Each row of a before or after table is a point. One or more steps were done to the points. Then noise was added and the rows were shuffled. The steps act on columns, c1 being the first. Name the steps. A step turns or swaps two columns, mirrors them in a line or flattens them onto one, adds a multiple of one to another, or multiplies or shifts one. Angles are multiples of 10 degrees, from the lower column toward the higher: turns from -170 to 170, lines from 10 to 170 but not 90. Use the fewest steps. Two steps may share a column if one is a turn and the other turns, adds or multiplies; they go together, in the order done. Otherwise the lowest column goes first.

Before (10 x 3):
[[ 55  18  -2]
 [-25  -7   3]
 [-41   8  -5]
 [ 34  19  -4]
 [ 18   9   1]
 [-43  17 -36]
 [ 16  14  60]
 [ -5  15   5]
 [ 15  35   2]
 [ 24  21  -9]]
After (10 x 3):
[[-45  37  17]
 [ 56   1  19]
 [ 14  -3  35]
 [ 18   2   8]
 [-41   4   8]
 [ 16 -62  13]
 [-27  -4  -7]
 [ -5  -5  18]
 [ 36   5  17]
 [ 25   8  20]]
Steps: turn c2 and c3 by 90 degrees

Before, 12 rows:
[[  5  24 -33 -11  -2  17]
 [ 27 -23 -35  -4 -27  46]
 [-28  40 -28 -24  10 -27]
 [ 52 -21   9  -1  39  26]
 [ 60  27  -8 -23   6 -11]
 [-36  -7 -18  16  39  -5]
 [-14  29  -7  10  19  14]
 [  8 -27  35 -15 -25 -42]
 [  9  -9 -57  25 -41  42]
 [ 37  30 -23 -30  43 -12]
 [ -1  -4 -24  14   8 -47]
 [-17  27  32  -8   7  40]]
After (12 x 6):
[[ 27  -8 -36  -5 -25  46]
 [-15  12  -8   9  20  13]
 [-36  -4 -16  17  39  -2]
 [ 10  -4 -58  27 -41  41]
 [-27  15 -28 -24  10 -26]
 [  0  -1 -24  13   8 -47]
 [  9 -10  36 -15 -25 -42]
 [ 61  10  -7 -23   6 -11]
 [  5  10 -33 -11  -3  17]
 [ 54  -8  10  -1  37  27]
 [ 38  12 -25 -30  42 -11]
 [-17  10  32  -7   8  40]]
Steps: multiply c2 by 0.4

Before:
[[ -8  -9  38  -9  11 -13 -19  10]
 [  3  30 -22  -4 -10 -42  18   4]
 [-24  22 -23 -18  39 -17 -24  10]
 [-30  -1   2  -9  -5 -10   9 -44]
 [-28  32  10  18 -11   6  28   0]
 [ 13 -28  60  14 -34   1  26 -12]
 [-36  -1  25  47  30 -17  -4 -28]
 [-30 -22  -8  -3 -16 -15 -32 -23]
 [ 11  25  23   2  19  13 -22 -29]
 [ -7 -17   4  19  19  21  12 -27]]
After, 10 rows:
[[-18  29 -22  -4 -10 -41  -3  -4]
 [ 21 -10  38 -10  10 -12  -1 -11]
 [ -8 -16   4  20  20  21 -10  27]
 [  2  -2   2  -9  -5 -10 -32  44]
 [-17  31  10  19 -10   6 -37   0]
 [-29 -28  61  14 -34   1   4  11]
 [ 41 -21  -8  -3 -16 -14 -16  24]
 [ 16  -1  25  47  30 -17 -32  27]
 [ 16  25  22   2  18  13  18  29]
 [ 31  22 -23 -17  40 -17 -14  -9]]
Steps: turn c1 and c7 by 110 degrees; multiply c8 by -1

Before, 9 rows:
[[-15  -5 -12   3  -7   6   4  -5  -7  -8 -12]
 [-17  -7  11  -2  -5 -19  -7  -9  -7  -3   4]
 [ -5  -5 -10 -10  -5   5   6  -6 -16   3   7]
 [-13  13   0  -4   2  -3 -10   6 -18   1   0]
 [-17   4 -10   0   5 -12  -2  16   4   4   5]
 [-13  -8  60  -8 -11  -9   9  -1  -5  -8  -9]
 [-11  28  -9  -8 -14  -4   6  -2   4 -12  -9]
 [-13  -6  -7   0  37   1   4  -5   3  -7   3]
 [  1  -7  -8 -14  15  13 -15   0  -1  -3   3]]
After, 9 rows:
[[  0  -7  -8 -14  15  13 -14   0  -2  -3   4]
 [ -5  -5  -9 -10  -5   5   6  -6 -16   2   1]
 [-13  13   0  -4   2  -3 -10   6 -19   2   6]
 [-10  28  -9  -8 -14  -4   6  -2   5 -12 -11]
 [-15  -5 -12   3  -7   7   3  -5  -7  -8 -16]
 [-13  -6  -7   1  37   1   4  -5   2  -7  -2]
 [-12  -8  60  -8 -11  -9   9  -1  -5  -7 -10]
 [-17  -8  11  -2  -4 -19  -7  -9  -7  -3  -5]
 [-17   4 -10   1   6 -12  -2  16   4   4  21]]
Steps: add 1 times c8 to c11

Before:
[[ 22  27  10 -18   0   8  -7   1  -5 -24 -20  19   9  -5]
 [ 17  17 -20  19  -1  27   7  18 -16  -2 -17  22 -15  18]
 [ 31  20 -21  -5 -23   8   7  35 -10  17  -5   9 -11  17]
 [ 14   2  -8   3  20 -20  22  -8  -9   8   4 -13  -2  -3]
 [  5   9  11 -10  -4   4 -13  -3 -22 -18 -24  -4   7  10]
 [ 16  10   2 -24   1  24  -4  -6 -21 -33 -14 -13   5 -18]
 [ -4   5 -17  11  18  -6  11  11   7  -3   2 -24  16  -5]
 [ 14  37 -30  21 -19   6   5   8  -5  13   4   7 -20  20]
 [ 37  33 -21   0  -6  26 -19   5 -12  11 -29  14  -9  20]
 [ -7  -7  -2  12   9  -3  15   0  15  18   9 -17  -9 -11]
 [  1  15  14   8  19   5   7   3 -16   5   6 -17  12 -15]
 [ 10   7   5  -1  -3  -7   8  -3 -15 -10 -25 -12  16 -31]
 [  6  23  -9 -21   6   8 -19   7 -26 -12 -25  13  -6 -11]
 [ 30  19  -6  10  -2  13 -24  18 -15 -20 -15   6 -17   2]]
After (14 x 14):
[[  6   8  22 -11  -1   4 -14   0 -22 -18 -23  -5   8   9]
 [ 16  17 -40  18   1  27   8  31 -16  -3 -16  21 -15  19]
 [ 16  10   3 -23   1  25  -4   6 -20 -35 -15 -14   6 -19]
 [ 30  19 -12   9  -1  13 -23  40 -15 -19 -15   6 -17   1]
 [  5  23 -16 -20   3   8 -19  12 -25 -13 -25  12  -5 -11]
 [  2  14  28   8   6   4   7   3 -17   6   6 -16  11 -15]
 [ 12   3 -16   3   9 -21  22   3 -10   7   4 -12  -2  -3]
 [ 31  20 -41  -5 -10   8   6  57 -11  17  -4   9 -10  18]
 [ 14  36 -61  20  -7   5   5  17  -5  13   4   7 -21  19]
 [ -3   5 -35  11   7  -6  11   9   8  -2   2 -24  16  -5]
 [ 35  31 -42   0  -2  25 -19  31 -11  12 -29  14 -10  20]
 [  9   7   9  -1  -2  -6   7   5 -15  -9 -26 -11  16 -31]
 [ 22  26  19 -18   0   9  -8  16  -5 -24 -20  20   9  -4]
 [ -6  -6  -6  14   3  -3  15  -7  14  18  10 -18 -10 -11]]
Steps: add 0.7 times c1 to c8; multiply c3 by 2; multiply c5 by 0.4

Before (11 x 18):
[[ 20  -4  12  30  31  -2 -20 -14   5  -2  20   7 -24   4 -21  -5 -19 -18]
 [ 24   7 -17  30  38  35  18  17   6  -7 -30   5 -13   2   9 -10  24  -2]
 [ 27  -7  22  -1  12  -6  28   0  28  18   6 -23  14 -34  14  -9 -32 -41]
 [ 16   6   0   3  11   6  -3  -7  20 -20 -22 -31   2 -12 -12 -34 -29  23]
 [-10 -21  12 -11   5  41 -36  -2  14   8 -14   5  17   6  15   1 -13   1]
 [ -2   8 -49  29  49   1 -27  12  -9  31 -59  43  -8   7 -56 -16  24   0]
 [ 28  -7 -19   2  32  18 -23  18  27   1 -19 -20  15  26  23 -32 -21  -9]
 [ -9 -15  -6  38   3  22 -12  27   6  12  20 -17  12   4  -1 -12 -26  18]
 [ 14  -6 -13  47   1 -38 -19  34 -48  40  19 -20  -6   6  20  10  18 -22]
 [ 16  -8 -38  52 -14  -6 -42 -30   6  28  15 -12 -18  -5   9  28   7 -39]
 [-25   5 -14 -16  33   7 -58  39  -4 -21   7 -27 -26  -1 -60  23   6  34]]
After (11 x 18):
[[ 19  -4  -9  30  32  -1 -20  17   5  -4  20   3 -24   5 -21   8 -18 -20]
 [ 28  -7 -21   0  13  -7  28   6  29  19   6  11  15 -34  15 -19 -33 -41]
 [ 15   5   1   4  11   6  -4   9  22 -19 -23  40   2 -11 -12 -23 -30  23]
 [ 15  -7   6  46   2 -39 -20 -36 -49  39  17  -6  -4   7  19 -24  16 -22]
 [ 28  -6  14   2  32  18 -23 -22  27   2 -20  37  15  26  23 -14 -21  -7]
 [ 24   7  14  30  38  35  18 -20   4  -8 -30   9 -13   2   8   7  23  -3]
 [ -9 -20 -11  -9   6  41 -33   3  14   8 -13   0  17   7  16   5 -12   1]
 [-24   6   6 -14  32   8 -56 -41  -4 -22   7 -18 -27  -2 -60 -29   6  33]
 [ -9 -13   1  39   3  23 -11 -28   6  11  20  15  13   2  -2 -13 -26  19]
 [ 18  -6  43  54 -13  -5 -44  23   6  28  15 -27 -17  -5  10 -16   8 -40]
 [ -2   9  47  30  48   1 -26 -21  -9  31 -60  11  -8   8 -56  47  24   2]]
Steps: turn c3 and c8 by 170 degrees; turn c12 and c16 by 100 degrees

Before (14 x 24):
[[ 11 -12   3   9 -11  16   5  16   4  -5  13  -5   9  17   1  11  -1   5
    6   8 -13 -28   7  -3]
 [  1   4  -9 -14   5  17   4   0   1   4  10   3  16   1 -17   6   6 -14
    0  18  -1 -17 -21  14]
 [ -7  -3  -8  -9  12  -8   6 -11  11   5   3  -2   8  -6   5 -13 -11  -3
   20  -3 -10  -4  -2  -7]
 [-11 -11 -10  -4   0   1  -2   9 -17   0 -10  -1  -4 -12  17  14  -1  -7
   11  -4   9  -1  -9  27]
 [ 22  -1   8  -5  11   2  -5  -5   3  10  -3 -14  13  20  20  -9   2   0
  -12  -8  24 -12  17  13]
 [ -9   0  -5   2  17   9  -7   2  22   6   4  11   6  -2  -2 -10  18 -18
    2  -7   6  -7 -14  30]
 [ 19   1  -9 -19  11   7 -14  -4   9   0  -9  -6   7  -3 -14   4  -5 -16
   -5   7   1  -9  -6  14]
 [ 18  -7  -4 -10   1  12  -5 -11   6 -13   5  -6  16  20   4   3 -23  -5
   -5  -4 -18  -1   2  23]
 [-12  11 -14 -13   4  10  13  -3  11  12  -4  10   3   0   4   7 -14 -12
   12  -7  15  -6  -3   1]
 [ 14  11  -6  -3  13  18  -1 -10   8  -6   0   0   2  -3  13 -12  -8   2
   11 -23   0 -12  -1 -20]
 [ -1  -7  -1   7  26   5  -9  -4   0 -12 -10   9  -6  17   1  -3  18  -4
    8   0 -21  -2   3   6]
 [ 14   7  -4   0   9  -8   6  -4  12  -8  27  12  15   6   0  -6 -15  10
   -4   9   5   5  -3   2]
 [  1   1 -20  15  -3  12   2   7 -10  -4   1  -3  -2   5  12  -3   6  10
    0   6  11  17  -9  11]
 [ -5  -1   3   0  13  -2   1  -4   2 -13  18   5 -17   7  -8  -1  -9  -7
    1   6 -16  -4  -4 -10]]
After:
[[ 14   8  -5  -1   8  -7   6  -5  11  -8  27  11  16   8   0  -7 -14  10
   -4   2   6   5  -3   3]
 [ 22  -1  10  -5  11   2  -6  -5   3  10  -3 -14  14  21  20  -9   1  -2
  -13 -15  24 -12  17  26]
 [ 11 -11   4  10 -11  16   4  16   4  -6  13  -5   9  17   1   9  -1   4
    7  31 -12 -28   6  -6]
 [ -9   0  -6   2  18   9  -7   2  21   5   2  11   7  -4  -2  -9  18 -19
    2  -4   7  -7 -14  60]
 [ -1  -7  -2   8  25   5 -10  -5   0 -12 -10  10  -7  17   1  -3  18  -3
    8  -6 -22  -1   2  12]
 [ 19   1  -8 -19  10   8 -14  -4  10   0  -9  -5   8  -2 -14   4  -6 -16
   -5   1   2  -8  -8  27]
 [ 18  -7  -5 -10   2  13  -6 -11   5 -13   6  -7  16  21   5   2 -22  -4
   -5 -19 -20  -1   2  45]
 [ 15   9  -5  -4  14  18  -1 -10   7  -6  -1   0   4  -3  13 -12  -7   2
   11 -38   1 -12  -1 -40]
 [ -7  -3  -9  -9  12  -7   7 -10  11   6   4  -3   8  -7   6 -12 -10  -3
   21 -19 -12  -4  -2 -14]
 [  1   5 -10 -14   7  16   5  -1   1   3  10   2  15   1 -17   6   5 -12
    0  18  -1 -17 -23  28]
 [-11 -10  -9  -5   2   1  -1   9 -18   0 -11   0  -4 -12  16  15  -1  -6
   11  10   9  -1  -9  54]
 [-12  11 -14 -14   3   9  13  -3  12  12  -4  10   3   2   3   7 -15 -11
   12 -11  16  -7  -3   2]
 [  1   0 -19  14  -3  12   2   6  -9  -4   1  -2  -1   5  12  -3   5  11
    0  15  11  17  -8  22]
 [ -5  -2   4   0  14  -2   2  -4   1 -12  18   6 -17   8  -8  -3  -9  -8
    1   1 -15  -4  -4 -21]]
Steps: add 1.5 times c8 to c20; multiply c24 by 2

Before:
[[ 29 -11 -33  -4  42 -15 -21   9 -13   1  -2 -30   4   8  36   0 -18 -47
    9  -2  -3  -3  -9 -27 -16   2  -8 -26  32 -16   5  -9 -20 -10  13 -17
    1 -11  -6 -12 -40  21   3  25 -32   7  17  20]
 [  1   0  27  17   9 -11 -12 -13   9 -12  27   4  10  48   4   5  26  -5
   -5   6  -5  -4 -24  22  -1  34  30  13  10  27 -21 -25   4   4  -5 -15
   13   9 -39  24  17  -3   7  12 -45  -6 -22  34]
 [ 44 -21   6 -12  12 -26  22  11  35  26  20  -3 -37  -8  16   9  31 -10
   -1 -19  -5  -5  -7  23  26   1 -14  22  13  18   8 -26 -42 -30  43  13
    9 -10 -23   5  -2   9 -14  19 -12 -17  -6 -22]
 [ 16   7  21 -14  28 -40 -18 -18  13 -10 -59 -24 -12  11  49   8  -6  33
  -32  32  58 -35 -31  21  43  11  11 -10 -22  -2  34  12  19  -5 -24  22
   17  24  28  -9  -4 -25  17  -3  25 -26   6  41]
 [ 18 -18  30  26   5  -4  -4  26  -5 -19   1  -7 -26  41 -27 -52  31   2
  -23 -27   7  -6  17   9 -11  23  10  40 -36  22 -34  -2   2 -15 -35  19
    0 -37 -25 -39 -28 -32  -6   4 -18   2  -1  52]
 [  6 -24 -17  -7 -24 -28  -9  22 -19  23  37 -13   2   4   6  19  -9  -7
    5  18  20  -2  32  15 -55  36  -2 -36  -1  -9  15   4  13 -18  12 -26
   -7  11 -41   7 -36  -6 -10  46  -7  24  51 -19]
 [  8  13  20  18 -26 -13  -8 -18  -2 -36  12  15 -23   5  40 -21  25   5
    0 -35  -6   5 -42   9 -29 -19 -12 -17 -43  -5  19  18 -22 -16  -3 -12
    0  17 -14  -3 -34  -1  -2  19 -26   9   6 -21]
 [ 16 -21 -13  -3   0  17 -42   8   9 -11  14   1   5  24   1 -17  11  27
    5   6 -35   3  -8 -16  24  -8  12  37  11  11  -2 -49  33  39 -26   0
    1  -3  -8  15 -35  17 -20 -18 -26 -33 -27  -1]
 [ 14 -40 -31  14  -8  38 -16  20  35   4   8  -1  -4  27 -21 -11  -9 -16
  -18 -43  18 -10  -5  40 -13  33   1   1 -22 -30   9  20  17   4 -15 -10
    0  14 -19 -10   4 -17  -9 -28   2 -24  29  12]
 [-18 -13  12   3  26  10   5 -35 -30   1   8 -16  -9 -22  10   2  33  33
    5  -1 -10 -25 -20   8  48 -24 -29  -1  21 -10 -49   4   5 -16  11 -22
   22 -18  -6   1 -34 -26  44  -4   0  -6  -6 -21]]
After (10 x 48):
[[ -2 -28 -13  -2   0  16 -43   8  11  -6  14   1   5  24   1  20  11  -8
    5   6 -36   3  27 -16  24  -9  12  37  11  10  -2 -60  33  40 -25  16
    1  -2  -8  15 -35  17 -20 -11 -26 -34 -27   0]
 [-20 -17  12   4  26  11   6 -34 -30   1   7 -16  -9 -21  10  -5  33 -20
    5  -1 -10 -26  33   8  47 -25 -29   0  21 -11 -49   4   5 -16  10 -21
   21 -19  -5   1 -34 -27  44  -3   1  -6  -7 -20]
 [-13  17  20  19 -26 -13  -7 -18  -3   9  11  15 -22   6  39  41  24 -43
   -1 -35  -6   4   4  10 -29 -19 -12 -18 -43  -5  20 -19 -21 -15  -4   5
    0  18 -13  -4 -34  -1  -2  13 -24   9   4 -21]
 [ 19   7  20 -15  28 -40 -18 -17  12  12 -59 -24 -12  11  49   3  -7 -32
  -31  32  58 -36  34  20  43  10  11 -10 -22  -2  35   2  21  -6 -24  19
   17  24  27 -10  -3 -25  16  -4  23 -27   7  41]
 [-15  -2  29  17   9 -10 -11 -13   9  11  27   5  11  48   4   6  26 -24
   -5   7  -5  -3  -5  22  -1  33  28  13  10  26 -21 -37   5   4  -5  -1
   13   8 -38  24  16  -3   6   9 -45  -5 -23  34]
 [ 16 -24  29  27   5  -3  -5  25  -5 -28   1  -5 -26  40 -28  48  30  18
  -24 -27   7  -6   2  11 -11  22  10  41 -37  22 -33 -21   1 -15 -35  21
    0 -37 -25 -40 -28 -32  -6   3 -19   2   0  52]
 [-13 -51 -31  14  -8  38 -16  19  35 -12   7   0  -4  28 -21   5  -9  -6
  -18 -44  17 -10 -16  40 -13  34   1   2 -22 -29   8  25  18   4 -15  13
    0  14 -20 -10   5 -18  -9 -19   2 -23  29  12]
 [  4 -28   6 -13  11 -27  21   9  35  -9  20  -4 -36  -9  17 -26  30  -9
   -1 -19  -5  -5 -12  21  24   1 -14  22  14  17   9   0 -42 -30  43  45
   10 -11 -23   5   0  10 -14  14 -12 -16  -5 -21]
 [-21 -15 -33  -4  42 -14 -22  10 -13  -2  -1 -31   4   7  35  -1 -19  -8
   10  -1  -3  -3 -47 -28 -16   1  -8 -25  32 -16   5  -8 -20 -10  12  26
    0 -10  -6 -12 -41  21   2  18 -32   8  17  20]
 [-26 -32 -18  -7 -24 -29  -9  22 -18  -1  37 -13   3   4   6 -30  -8  33
    4  18  19  -1  -7  15 -54  35  -2 -36  -2  -9  15  28  13 -18  13   2
   -8  12 -42   6 -36  -5  -9  32  -7  24  52 -19]]
Steps: mirror c1 and c36 in the line at 50 degrees; multiply c2 by 1.3; add 1 times c10 to c32; turn c10 and c16 by -130 degrees; swap c18 and c23; multiply c44 by 0.7
